Each row is a point. Each copy is the shape, with its points in the same order, turned, moved and blurred by noise. Some copies are also mirrored. Which?
In the rows, zero is written as 128.

Shape (8 x 2):
[[ 91 148]
 [ 90 123]
 [ 88 136]
 [116 149]
 [ 85 144]
 [203 172]
 [113  99]
 [172 151]]
Copy 1:
[[162 109]
 [136  93]
 [151  96]
 [152 126]
 [164  93]
 [135 220]
 [107 106]
 [126 184]]
Copy 1 is: mirrored
Copy 2, 8 rows:
[[174  98]
 [147  77]
 [160  87]
 [157 124]
 [172  83]
 [141 207]
 [117  90]
 [137 166]]
Copy 2 is: mirrored

Shape:
[[ 83 132 160]
 [115 188 180]
 [109 109  71]
 [154 108 110]
 [157  91  92]
 [102 141 193]]
Copy 1 (6 x 3):
[[108 135 181]
 [107 196 159]
 [132  81 102]
 [173 114 125]
 [183  95 123]
 [119 164 195]]
Copy 1 is: only turned
Copy 2:
[[128 101  82]
 [133 170  59]
 [ 75 100 157]
 [120 132 165]
 [116 118 186]
 [162 122  67]]
Copy 2 is: mirrored
Copy 3:
[[ 99 154 151]
 [ 85 123 194]
 [121 118  80]
 [160 107 118]
 [168 107 103]
 [110 154 185]]
Copy 3 is: mirrored
Copy 4:
[[101  83 153]
 [ 93 145 184]
 [177  89  98]
 [135 128  82]
 [147 117  62]
 [ 70 110 159]]
Copy 4 is: mirrored

Shape (10 x 6):
[[106 142 134 108 100  39]
 [162 129 106 150 115 129]
 [146 132 150 112 140 162]
 [114 139 120 112 103 161]
 [106 150 144 153 110 150]
 [123  34  82 109 123 163]
 [148 137  82 106 238 135]
 [119  86 126 112 117 139]
 [109 141 125 137 100  82]
 [111  78 126 181 138 157]]
Copy 1, 10 rows:
[[161 146 116 160 131  33]
 [122 123 100 119  93 124]
 [139 125 153 120 123 155]
 [127 149 124 163 114 150]
 [110 135 155 159  97 124]
 [123  74  62 173 157 177]
 [ 80 141  96  60 192 138]
 [138  98 112 166 136 140]
 [129 138 118 164 106  69]
 [ 78  65 125 158 115 142]]
Copy 1 is: mirrored
Copy 2 (10 x 6):
[[ 96 140 133 111 124  43]
 [152 112  91 140 117 128]
 [146 115 142 110 137 166]
 [107 118 108  96 119 162]
 [100 136 127 138 105 159]
 [116   7  94 108 138 147]
 [158 108 110 145 247 149]
 [114  70 127 110 125 133]
 [ 98 135 116 130 111  87]
 [110  64 122 178 116 162]]
Copy 2 is: only turned
Copy 3:
[[ 90  62 118 138  67 145]
 [157 142 115 131 119 153]
 [120 158 159  98 149 144]
 [108 170 119  91 112 143]
 [ 93 168 125 139 110 126]
 [188 144  99  48 129  79]
 [127  97  77 101 237 167]
 [141 129 129  85 119 107]
 [107 112 109 141  86 137]
 [148 166 116 131 142  72]]
Copy 3 is: mirrored
Copy 4, 10 rows:
[[ 84 154 149 120  94  55]
 [157 122 118 142 115 125]
 [144 113 147  95 143 148]
 [120 121 131 112 116 155]
 [130 128 164 143 116 151]
 [110  30  75 109 108 138]
 [121 135  75 104 233 123]
 [113  74 124 114 123 127]
 [108 143 150 153 101  97]
 [138  65 129 186 137 140]]
Copy 4 is: only turned

Shape, 13 rows:
[[109 101 157 129 150  92 157 164]
 [177  63 202 132  89 164 132 104]
 [101 137 100 135 115  95 183 157]
 [115 169 124  75 179 196  77 157]
 [115 141 167 114  88 114 157 178]
 [190  96 125  60 132 186 110  98]
 [123 124 105  86 121 179 101 158]
 [128 159 136 152 160 189 121 170]
 [161 134  95  82 133 161  47 113]
 [136 135 162 147 106  83 160 161]
 [145 163 115 100 129  84 176 155]
 [110 146 145 105 141 193  97  99]
 [179  88 171  88 116 162 117  69]]
Copy 1:
[[ 89 111 177 130 144 121 136 168]
 [149  93 132 169  85 182  85 103]
 [ 70 134 136  90 134 114 176 152]
 [179 185 129  87 222 156  99 152]
 [ 87 161 161 101 101 154 125 161]
 [220 117  91 118 132 141 103 124]
 [145 150  93  82 166 149 100 159]
 [123 167 123 132 201 191 139 150]
 [179 168  72 116 178 105  74 124]
 [ 76 152 163 142 104 127 145 149]
 [119 165 148 107 119  96 184 160]
 [157 150 130  96 186 164  97  92]
 [195 104 125 139 110 141  91  87]]
Copy 1 is: only turned
Copy 2, 13 rows:
[[137 132 173 103 105  58 145 140]
 [198  59 188 125 117 167 114 125]
 [139 185 117  75  82  81 154 121]
 [ 88 164 125  73 189 137  77 194]
 [158 178 167  86  80 110 109 142]
 [144  75 114  74 147 176  49 162]
 [101 143 111  70 123 158  90 169]
 [123 182 131 115 168 139 136 188]
 [ 88 111 105 118 145 150  34 166]
 [172 165 163 127  86  81 126 131]
 [172 179 107  92  90  62 103 136]
 [108 138 159  98 177 155  88 124]
 [165  59 150 102 152 157  66 115]]
Copy 2 is: only turned

Shape:
[[ 65 104 124 128  60 195 132 174 143 166 139]
 [132 141 155 103  82 171 149 155 121 127 135]
 [220  84 200 156 176 196 116 195 141 143 151]
 [124 139  69 112 182 117 153 152  94  80 135]
 [130 107  94 133 126  92 152  87 102 131 151]
 [130  70  74  70 170 114 134 106 112  98 110]
 [ 82 134 139 147  93 197 103 116 139 113 151]
 [ 93 110  87 110 159  92  99 156 107 123 124]
 [116 163 182 139  85 154 113 128 147 146  94]
 [ 97  98 114 124 147  74 147 150  87  65 131]
 [104  97  79  70 144  89 131 133 160  91 181]
 [ 86 145 109 141  87 150 132 137 153 131  99]
 [148 107  75  91 117  99  85 124  85  96 135]
 [137 146 138 139 100 177 117 162 148 168 147]
 [128 127 114 164  40 172 112 146 172 128 103]]
Copy 1, 15 rows:
[[119 111 115 122 183 225 177 135 105 161 150]
 [115 148 154  86 156 168 143 139 107 122 127]
 [155 136 193 101 172 116  75  82  79 125 249]
 [129 131 119 163 160  72 150 199 126  73 136]
 [139 117  98 141 122  75 190 134  86 127 117]
 [171  57 117 145 136  81 139 174  84  84 107]
 [ 88 104  76 105 164 178 128 107 125 137 142]
 [141  98 112 160 151  99 140 209 121 147 146]
 [124 137 132  98 154 160 117  94 147 177 108]
 [ 92  89 143 189 136  84 160 176 118 117 126]
 [149  62 111 131  95 105 185 204 131  87 154]
 [138 128 102 143 149 180 156 127 154 140 113]
 [136 108  95 146  97  97 116 192  66 123 125]
 [153 153 115  96 162 171 142 123 120 154 173]
 [139 138  99 150 123 211 130  94 125 145 135]]
Copy 1 is: only turned
Copy 2:
[[134  35  93 152 110 202 134 117  90 116 117]
 [155 100 134 100  96 186 129 140  97 129 141]
 [197  84 215 100 148 214  87 155 204 151  85]
 [148 140  97  89 157  91  71 187 131 119 130]
 [179 152  98 102 147  93 111  89 124 113 111]
 [124 112 100  45 133  66  85 123 151 101 100]
 [101 118 127 145 139 200 110 106  98  93 115]
 [128  99 115 137 125  67  89 155 126 114 106]
 [140 119 175 135 106 180 176 136  87 116  94]
 [163 111 130 105 151  71  81 149 113  65 155]
 [117 121  81 103 112  81 106 119 181 100 165]
 [126 106 101 135 123 154 158 147  94  93  98]
 [152 142 105  98  79  92  64 121 135  94  91]
 [152 102 128 149 109 198 135 143 132 146  98]
 [153 100 105 147  89 204 159 132 118  59  76]]
Copy 2 is: only turned

Shape:
[[107 132 154 143 104  94  82  93 158 165 187 125]
 [133 125 127 110 122 129 115 120 188 140 171 146]
 [140 129 162 193  89 112 151  96 153 160 121 185]
 [ 97 105  50 195 114  89 163 113 134 156 193 122]
 [131 177 149 171 101 132  95 126 166  91 131 186]
 [118 165 105 135  97  91 141 143  90  99 127 101]
 [175 146 132 174 162 174  77 103 122 182 123  95]
 [ 91  81 134  91 127  85 151 130 188 166 152 199]
 [ 76 172 137 178 204 197 126 163 172 155 166 145]
 [ 65  65 154 163  94 132 161 154 155 142 101 191]
 [123  81  83 157 122 144 112 190 103 152 112 110]
 [114 130  98 104 105 134 122 108  96  90 118  93]
 [130 171  99  88  95 134 149  83 126 168  84 109]
 [137 143 145  97 195 198 111 136  89 102 152 199]
 [183 164 166  96 112 159 170  95 117  93  97 126]
 [176  81 101 130 182 188 101 103 180 139 186 194]
 [148 123 152 124 103  90 103 167 124 133 200 142]
 [180  86  67 170 205 109 141  78  88 152 105  92]]
Copy 1 (18 x 12):
[[ 81 136 149 136 112 102  99  73 145 152 197 131]
 [150 126 140 140 145 140 124 104 157 143 187 124]
 [ 99 145 123 209  95 111 159 114 162 141 131 179]
 [ 82  86  67 158 160 113 185  72 107 107 184 134]
 [132 172 124 207 145 129  91  95 182 121 124 130]
 [108 158 105 125 137 125 127 122  92  72 106  93]
 [138  95 134 161  86 124 108  39 109 188 101  99]
 [131 116 149 118 174  97 160 154 160 159 209 176]
 [115 134 143 177 218 158 156  48 153 222 114  81]
 [ 67 101 132 175 167 136 161 180 169 156 125 170]
 [101  60 105 158 149 134 122 140  80 151 113  91]
 [118 126 123  93 127 148 101 104 107  78 100 128]
 [142 154  87  74  87 118 134 109 132 131  99 132]
 [187 146 193 157 198 182 107  90  90 170  95 161]
 [174 175 163 126  80 172 134 111 141 105  81 137]
 [203  58 163 180 167 168 124  62 144 175 174 165]
 [117 143 162 179 139 128 115 124  86 122 202 107]
 [158  48 134 125 109  85 178  38  69 115  83 132]]
Copy 1 is: only turned
Copy 2:
[[143 142 170 161 134 100 132 152 207 147 164 129]
 [135 166 127 133 166 133 122 123 177 120 180 151]
 [132 112 145 182 108 138  79  78 144 113 145 140]
 [183 137 118 215 136 117 201 131 113 115 150 110]
 [118 162 127 150 119 136  56 157 155  70 134 154]
 [153 160 168 120 123 136 117 162  99  89 139  61]
 [155 142 150 124 167 196 109 146 177 171  63 126]
 [ 95 128 123 131 161  82 146  86 137 138 219 165]
 [ 66 137 109 181 193 212 136 186 149 118 132 162]
 [106  47 108 136 115 139 113 112 113 105 199 153]
 [183  93 116 103 162 158 132 172  88 151 141 120]
 [154 157 149  66 111 148 147 149 130  97 135  80]
 [122 175 116  95 113 150 112  87 150 146 134  44]
 [ 78 193 152  77 124 204 119 157 112 125 128 203]
 [130 180 171  71 121 202  79  84 140  86 141  96]
 [152 182  98 120 170 168 151 103 163 139 133 246]
 [167 164 196 140 153 117 101 165 133 138 195 151]
 [181 139 160 112 169 154 189  85  98 140  37 123]]
Copy 2 is: mirrored
Copy 3:
[[122 153 151  81 114 120  92 115 191 163 156 173]
 [121 124 125  98 101 142 147 152 187 128 139 159]
 [144 140 187 143 120 137 146 107 135 200  94 163]
 [ 77 107  70 159 110 103 107  93 159 196 134 184]
 [143 173 176 157 111 155 148 141 136 100 125 198]
 [ 86 155 102 125 120 104 113  81 101  92 104 137]
 [166 174 115 126 192 170  77 166 150 146 127 112]
 [119  56 158  80 108 105 187 138 173 160 124 177]
 [ 92 151 134 159 220 147 163 171 179 125 198 154]
 [ 85  59 211 160 135 115 164 112 155 148  97 155]
 [ 79  81 117 155 157 118  68 162 110 116 110 123]
 [109 119  99 117 129 148  98  73 138  75 109 126]
 [117 134 103  74 160 178 131  93 139 128  51 133]
 [161 100 137 122 167 192 165 147  94  83 204 131]
 [162 157 133 120 116 182 170  99 110  93  85  76]
 [184  77 104 137 117 197 148 198 184 146 181 160]
 [112 138 149  87  77 104 116 155 119 133 168 144]
 [196  98  36 154 177 108  91 113 134 159 103 105]]
Copy 3 is: only turned
